Each row of a before or after table is a point. The points were changed in one or more steps. Then noise was added and the rows were shuffled. The steps act on how far a point lies along the listed directions, d1 being the first. Write out the steps. A step turns or swaps two directions, mirrors them in a line or flattens them onto one, adds a multiple of one to another, or multiplies one. Angles are multiples of 10 degrees, from the lower direction toward the higher: turns from -170 to 170, lines from 10 to 170 but not 90. Use the fewest steps. Two steps may share a direction if one is a turn and the other turns, adds or multiplies; they go together, in the order done. Otherwise the lowest direction goes first.

Directions:
(1): [ 10   2 -48]
(2): [ 47 -13   9]
(3): [-13 -48  -4]
Before:
[[-29   0   7]
 [  1   7 -12]
 [-26 -25 -22]
 [-28  12   8]
 [-15 -27   3]
 [ 10  10 -22]
 [  6  16   4]
 [ 10  28  31]
 [  9 -60  14]
 [-17 -29  21]]
After (10 x 3):
[[ 22  -2  14]
 [-14  29  -8]
 [-12 -38 -15]
 [  3 -20   2]
 [ -8  36  20]
 [-27  26 -19]
 [-30   8  11]
 [  3  44 -45]
 [  8  -1  11]
 [-31  -4  15]]
Steps: turn d1 and d3 by -150 degrees; turn d1 and d2 by -60 degrees

Directions:
(1): [-29  32  25 -13   2   5 -53   7  38]
(2): [  2  10 -55  13   0  42  -9 -37  23]
(3): [-17 -12   9 -33 -16  27 -26 -27 -55]
(4): [ -8 -11  30  38 -60   3   8 -25  15]
Before (11 x 9):
[[ -9   2  31  16 -15 -13  -7   6   8]
 [ -2  -5   6  16 -39  12   3 -31  20]
 [-11  13  15   7  -5 -10 -12   2  23]
 [ -7  10   3  17 -15  10   0 -15  25]
 [-13  10  13  -6   7 -18 -15  25  24]
 [-15  21  28 -26  20 -16 -26  34  36]
 [ -1   3   7   2  -2   2   5  -1 -11]
 [  2   6  -7  -7  11   3  -8   6   1]
 [ -8  26  23 -16  26 -26 -21  53  35]
 [  7   8 -19  -8   8  11   0  -8  -1]
 [-17  20  27  -7   6  -7 -35  12   9]]
After (11 x 9):
[[  3   5  -7  -5  11   4 -10   5  -4]
 [  1   6 -12 -11   5  11  -5  -8 -10]
 [ -2   3   8   4   1   0   8   7  -7]
 [ -5  16   2  13  -7  -1  -4  -5  28]
 [ -5   5   2  11 -17  17   0 -23  15]
 [ -6  -7  15   7 -40  11  -2 -34  12]
 [ -5   5  18  23 -12 -12  -1   3  21]
 [  4  31 -10   6  30  -9  -3  43  59]
 [ -8  27  15   3  13  -9 -28  17  28]
 [ -5  12  -9   3  11 -12  -7  19  37]
 [ -8  27  -4  -7  27 -11 -13  29  58]]
Steps: turn d1 and d3 by -20 degrees; turn d2 and d3 by 40 degrees

Directions:
(1): [ 45 -35 -15   6   6 -25  30  22  33  -8 -33  36 -26  -9]
(2): [  5 -23  26 -28 -20  13  60 -15  10   3  -7 -57   0  -8]
Before (8 x 14):
[[-29  -4  27 -15 -25  21  19 -21   2   4   4 -57  13  -4]
 [ 41 -43 -11   5   7 -32  40  16  31 -17 -38  23 -27   4]
 [-14   0  31 -15 -20  25  39 -19  -5   4   3 -60  19  -1]
 [-31  18  13  -7  -6  19  -8 -30  -8   3  22 -38  21   1]
 [  4 -29  21 -16  -8   2  46  11  16  -5 -18 -14 -20 -16]
 [ 47 -17 -11  12   9 -28  -8  41  38 -13 -45  57 -23   0]
 [-42  29  29 -26 -29  30 -12 -12  -9  -1  38 -53  23   9]
 [ -1   2  19 -13  -7   9  19 -10 -12 -11   8  -1  -7   2]]
After (8 x 14):
[[ 14 -23  -1   3   2 -16  22   3  12 -13 -18   1 -10  10]
 [ -6 -22  25 -18 -11   6  38   6   8  -4 -11 -22 -15 -12]
 [-13   3   7  -4  -4   7   5 -20   5   0   9 -23  12  -2]
 [  1   0  20 -11  -7   8  20  -8 -10  -9   5   2  -8   2]
 [ 19   4  -4   9   5 -13 -26  28  18  -7 -25  34  -8   4]
 [ -1  -9  28 -13 -18  20  47 -14   5   0  -5 -50  13  -6]
 [-16  10  19 -21 -24  16   5   0  10  -5  18 -35   8   5]
 [-17 -14  23 -14 -21  14  29 -16  13   3  -6 -46   7  -7]]
Steps: multiply d1 by 0.4

Directions:
(1): [-10 -42  -5  11  -6  60 -13 -13   5  11  -9  -4 -28  15 -29  18  15  17
 -37 -28  25   2  28   2  38  -2  -7  -2   2  -1  50  22]
(2): [ 48  -9  32  31  -1  -8 -26 -26  32  12  33 -16  -2  28  -4  35   6   3
  35   7 -20   4 -28  -5 -32   6   5  -7 -18 -18  28  41]
(3): [  4   4  35 -21  55  15   5  -8 -14  -1 -23 -19  -7 -19 -16   7  15   4
  50 -20  23 -37  29   0 -23  36 -21 -37  21  -7  -1 -12]
Before (8 x 32):
[[ 22  -2   3  21 -21  -9 -15  -6  19  -1  24   2   4  14   0  17 -11   3
    0  12 -10  19 -23  -5   1 -17   6  14 -26  -3  18  28]
 [ -4 -13   6   2  -3  19  -5 -15  -2   9   2   1 -12   3   1  11   6   9
   -5  -3   5   0   0   6  15  -1   4  -2  -3  -1  18  10]
 [ 16  -8  28  -7  31  15  -7 -21  -1   2  -2 -24  -3   7 -17  18  12  11
   24  -9  15 -19  18  -3  -9  16 -16 -23   5 -11  20   7]
 [ 20  -2   7   6 -11  -5 -10  -9  15   9  21   4  -3  21   7  11   0   1
   -6   5 -15  11 -23  -2 -12  -8  16   5 -10  -5  11  19]
 [ 17   2  23   0  22  -2  -6 -15   4   3   4 -21   2   1 -13  12   5   2
   40  -4   1 -15   5  -3 -26  21 -10 -17  -3 -12   4   9]
 [  5 -18  26   0  32  38  -6  -9  -4   8 -11 -10 -28   2 -19  17  19  14
   12 -25  19 -15  19   2   4  16 -10 -14   2 -11  33   9]
 [  4  -2  12  -1   3   3   1  -2  -2   3   1  -2 -10   5  -2   7  -1   3
    7   4  -2  -6  -5   2  -7   9  -1  -3  -1  -4  -3   3]
 [ -8 -14  -9  15 -18  17 -13   5   9   8   8   2  -8  13  -9   3   0   8
  -29  -3  -3  14  -1  -2  14  -9   4  11 -11  -5  18   5]]
After, 8 rows:
[[ 10  -8  13   7  -4   7  -5  -7   5   7   8  -3 -12  13  -5  14   0   5
    3   4  -5  -1 -10   1  -6   6   1  -1  -6  -7   7  13]
 [ 61  11  41  28   4 -33 -24 -21  33   2  40 -15  12  20   3  36  -7  -1
   61  20 -24   5 -41  -8 -46   3   3  -6 -30 -18  16  42]
 [  6   0  22  -4  15   5  -3 -17  -3   7   1  -6  -6  -3   4  12   7   6
   26   0   2 -11  -3   5  -7  11   0 -13   1  -5   7   5]
 [  4  15  19  -4  22 -12  -3   7  -1   1   1  -8   5  -7  -1  -2   0  -1
   30   3  -5 -11  -2  -3 -27  16  -5 -12   0 -11 -13 -14]
 [ 52   4  36  16   4 -21 -21 -23  30  13  37 -10   1  29   8  28   4  -1
   36  11 -26   3 -39  -5 -46   5  16  -8 -16 -17  14  35]
 [ 32 -28  29  16  10  26 -24 -34  18  11  16 -25 -10  31 -23  37  15  17
   10  -9   7  -5   6  -4  -2   6  -9 -14  -9 -17  49  35]
 [ 36 -27  19  34 -11  17 -30 -32  31  16  30 -21 -10  34 -22  37   8  10
   13  -4  -9   7 -11  -5 -11   4   0  -2 -23 -19  45  49]
 [ 16 -20  34   7  32  36 -12 -15   4  11  -3 -14 -28   9 -20  26  21  15
   21 -24  14 -14  12   1  -4  18  -9 -16  -2 -16  39  19]]
Steps: swap d1 and d3; multiply d2 by 2.5

Directions:
(1): [-23   1  18  15   8   5  -9  -9 -18  -5  50 -11 -18 -17  -8   6  34 -11
  -8  -3   9  11   5  11   4 -35 -36  23  -7  13  15 -13   1  11 -41  -4
  22 -14  28  -8  -3   9  -9 -57  -6   1   8   7 -17 -19  -4 -23 -22  -1
  -7  18   7 -24 -27 -27  17 -31 -10  29]
(2): [ -8 -11   6  30  -5  35  13 -11  10   3   0   6 -30  -1  -5 -21 -19   3
  28  17  22 -23 -21 -14 -22  12  15  60   6 -47   2  25  -7  27 -21 -46
 -31 -12  11  -2  -2   4  15  10  32  -5   6  -5   4 -20 -28   6   5   3
  -5  18  -2  -8   5   7 -21 -10 -29  -6]
(3): [-34  33  -6  -1  11  -9  29   0   9 -51   8  -6 -22  31 -10  20 -14 -26
 -11  -1 -12 -45  14 -12  19   5   4 -11 -20 -11  -1 -15  28 -18 -14 -19
  -8  16  10 -14  15 -10  -4  21 -13   8   1  15 -16 -34 -14   0  14   7
  36  -1 -11  17 -13 -36   5 -18  17 -39]
(4): [ 26  -9  12  -7  18  12 -14  11 -18 -27  12  17   6  36  -2 -29   0  16
   0 -15 -24 -10  28 -20  42  10 -13  27 -24  26 -20   4  -1  18  11   0
 -31  20  53  23  29 -19  -5 -13  -5  15  31  -7  18  15   2  30  -5   9
 -11 -15 -18 -28  18   6  -3  -1  -8   9]
(5): [  8   1  25  14  13  20  -3  17  14 -31  29   7  11 -18   5  -4  24 -20
  24 -11   0 -34   9  -9 -20 -31  13 -11 -33  17  18  -1  32   0  -9  28
 -10   7 -34 -26 -29 -15  12  39  24 -35  17  13  -3  25  -2   8  12 -28
 -13 -14  14 -29  22  13  12  -8 -10  10]
(6): [ -1 -11   4  -4  25 -50   3  21  45  19  11  33  10  13   7  23 -31   8
  11  15  38 -28 -16 -10   5  -6  20  22  -5   4  15   4 -20 -20  11  16
  -1  -2  -6  30  -3  19 -28  -6 -14 -34  16  12   8 -42   3  22 -28   2
 -15 -18  -4 -18  -4 -19  10  -7  14  25]
Before (9 x 64):
[[ 35 -27   1   7  -3   7   1  14  12  32 -28  15  21 -13  -2 -15  -6  30
   10  10  10   8 -12  -8  -9  17  29   5   3  -8   4  25 -16  10  35   2
  -26  -4 -19   0 -10   6   5  28  39   1  -8  -6  17  22   4  12  10  -4
  -16   2   9  -1  28  29 -25  18 -14  24]
 [ 13 -11 -27 -28  -5 -26   0   2   2  26 -32   2  10  31  10  -7 -17  19
   -7  10 -15  15  10   3  28  39  13  -8   5  11 -24  15 -18  -3  33   5
  -15  11   9  23  16   4  -7  -1  -9  23  -4 -16  25   7  20  20  -5  12
    1 -13 -17   7  12   1  -2  27  13 -14]
 [-29   1 -11  19 -10  21   8 -15  -7   2  17  -8 -28  -6  -4  -8  -6  -6
    9  21  16   7 -18  -6  -3  17  -7  45  12 -37   6  17  -3  16 -29 -53
   -2 -15  18  -1  -8   7   5 -26  18  -1  -7   0  -4 -14 -21 -16  -1  18
    6  32  -3   3 -12 -24 -18   1 -26  -9]
 [-23  15  11  11  31 -23  18  13  34  -7  28  20  -8   3   4  14 -24 -17
    9   4  27 -47  -2 -11  -3 -27  21   9 -11  -4  26 -20  27 -27  -3   2
    7   6 -26  -8  -4   2 -14  18  -4 -27  11  16  -4 -48  -5  18  -4  -5
    8  -3  -1  -8   6 -23   8 -25   9   5]
 [ 24  -2 -11  -1  -2  19 -17  -2 -15  -3 -29  -4   6  18  -1 -37 -11  19
    9   0 -21  15  -1  -9  -2  30  11   7  12 -10 -33  14  -7  18  38 -33
  -35  15  15  13  11 -20   5  31  18   6  10 -20  17  35  -3  25  22   5
  -12   2 -12   3  18  22 -30  32  -6 -15]
 [-13 -13  17  -1  33 -26   7  31  28  16  45  22  17  -6   0  22  -3   7
    8   5  26 -20  -9 -15  -3 -36  12  12 -16  17  35  -5  -8 -18 -14  32
   13  -9 -25   4 -21  11 -16  -9   1 -34  21  13  13 -21  -1   9 -20 -21
   -9 -11   8 -37   6 -20  17 -28  10  38]
 [-25  -1   4   4  20 -24  21  20  30   5   2   6 -20  12   0  11 -29  -4
    3  19  33 -25 -16  -9  -1  -1   2  29 -11 -37   8  -1  -3 -13 -13 -21
    8 -13   7  16   0   3 -25 -17 -14 -13   2  12   5 -59 -12  20 -18  10
   11  -2 -14  -1 -29 -31  -3 -16  -9   5]
 [-41  19   0  -3  -8 -27  16  -8  16   0   3   2  -6  11  -6  34 -14 -25
  -10  13  11 -18  -8   1  -4 -11  -7 -12   6 -14  16  -8   7 -25 -17   3
   28 -10 -17 -14 -10  13   0  -8 -16  -5  -3  22 -23 -42 -13 -21  -2   0
   23   0 -10  20 -41 -50  18   1  14  -4]
 [ 37  -1   7 -19   1  19 -14   6 -12 -15 -24  -8  36   9  -4 -23  16  15
   -8 -19 -21  19  27 -11  17  14  -2 -15 -16  15 -14  -9  12   5  14  11
  -10  20   4   4   6 -17  11  11   2  14  10  -9  -2  34   7  10  -3  -2
   -8  -6   2  -7  17  14  -5   4 -12   3]]
After (9 x 64):
[[-21  11  -1  -9  23 -42  -4   2   4  27  21   3   1  -2   4  16  -8   2
  -22   0  19  13   1   9  19 -23 -13   0  14  19  15 -29   1 -26   3   7
   39  -1   3  11  16  13 -27 -44 -30   2  -1   4  -5 -42  13   0 -25   9
    5   5  -6   0 -15 -29  14 -21  18  25]
 [  8 -16  -2   0 -16  11  -7   1   4  25   0 -11  12 -29  13  -8  33  -4
   19   5   0  18   2  18 -25 -10  13 -20  -4  14   9  14   6   9   3  27
    4  -8 -44 -23 -38   5  16  16  26 -11 -11  -6   9  37  16  -4   5 -23
  -18  -1  17 -15  18  20  10  18 -14   7]
 [  0   7   5  -7  24   2  -6  20  -6 -51  37  12   9  29   4  -9   9 -10
    2  -9 -20 -23  27 -25  45   1  -7   7 -37  29   1  -2  24  -1   2   2
  -16  23  24   9   4 -22  -9  -6  -3 -10  24   9   7  18   0  21   2   7
    0 -12 -15 -23  13 -22   5   4  -4  -1]
 [ 31  -7   0   1  -6  27 -38  -5 -32   7 -10 -16  16 -13   0 -36  28  16
    3 -10 -25  43   5   9 -13   4  -9 -14  10  15 -24   4  -5  23  29  -9
  -11   5   2  -1  -6 -16  12  12  21   0   5 -17   9  60   8   6  17 -10
  -25   8   3 -11  14  30 -16  30 -10  10]
 [-27   8 -19 -29  10 -50  27  14  15  24  -4   1  12  16  -6  42 -29  10
  -29   9   5   6  -8   0  16   4   9 -29  14  -3  15 -19 -17 -39   9  15
   32  -3 -23   9   4  13 -20 -10 -31   8 -13   5   6 -34   6  -4  -6   2
   30  -4  -4  23  -9 -36   9 -10  40  -7]
 [ 17  -1  -2  -4 -22  33  -3 -16 -11  11 -41 -22  14 -15  -9 -18  10   9
   -3  -3  -3  33   0   3 -17  17   1  -3  14 -26  -7   2   3  11  -3 -21
    1   1 -13  -9  -7  -4  26   9  16  19 -16 -12 -10  19  -5 -14   1  -2
    0  19  12  15   2  14 -18   1 -23  -7]
 [ 40 -23  -6 -12  -1 -10  -5  17   0  31 -32  11  31  -1   0 -11  -4  37
   -7   3  -7  23   1  -2  11  23  17 -14   3  10  -4  13 -22   0  47  16
  -15   1  -8  10   1   3  -5  14  22  14  -9  -7  18  31  18  11   7   2
  -13  -2   6   8  21  23 -21  23   1  22]
 [ -8   5  13 -14  26 -30  -1  35  12 -13  20  -2  13  -2   5  16  11 -13
  -10  -9   6  -6  13   1  12 -31 -17 -24 -34  20  12 -24  19 -27  -4  32
   30  -1  -5   2 -11  -8 -29 -22 -29 -17  10  19   4 -17  13  16 -17  -7
    4 -18  -4 -15 -24 -26  20 -12   4  22]
 [-25   0  19   5  10 -21   2   2  23  -2  32  22   0  13  -5  20  -5 -19
    6   8  24 -28  -4  -9   2 -30 -10  26 -12  -3  22   2   2 -12 -25  12
   15 -12   3  -4 -13  13  -7 -22  -7 -23  25  22 -16 -45 -13  -4 -16  -6
   -2  -5  -9 -17 -30 -45  24  -9  -2  28]]
Steps: swap d1 and d3; turn d4 and d6 by -60 degrees; turn d2 and d4 by 120 degrees; multiply d5 by -1
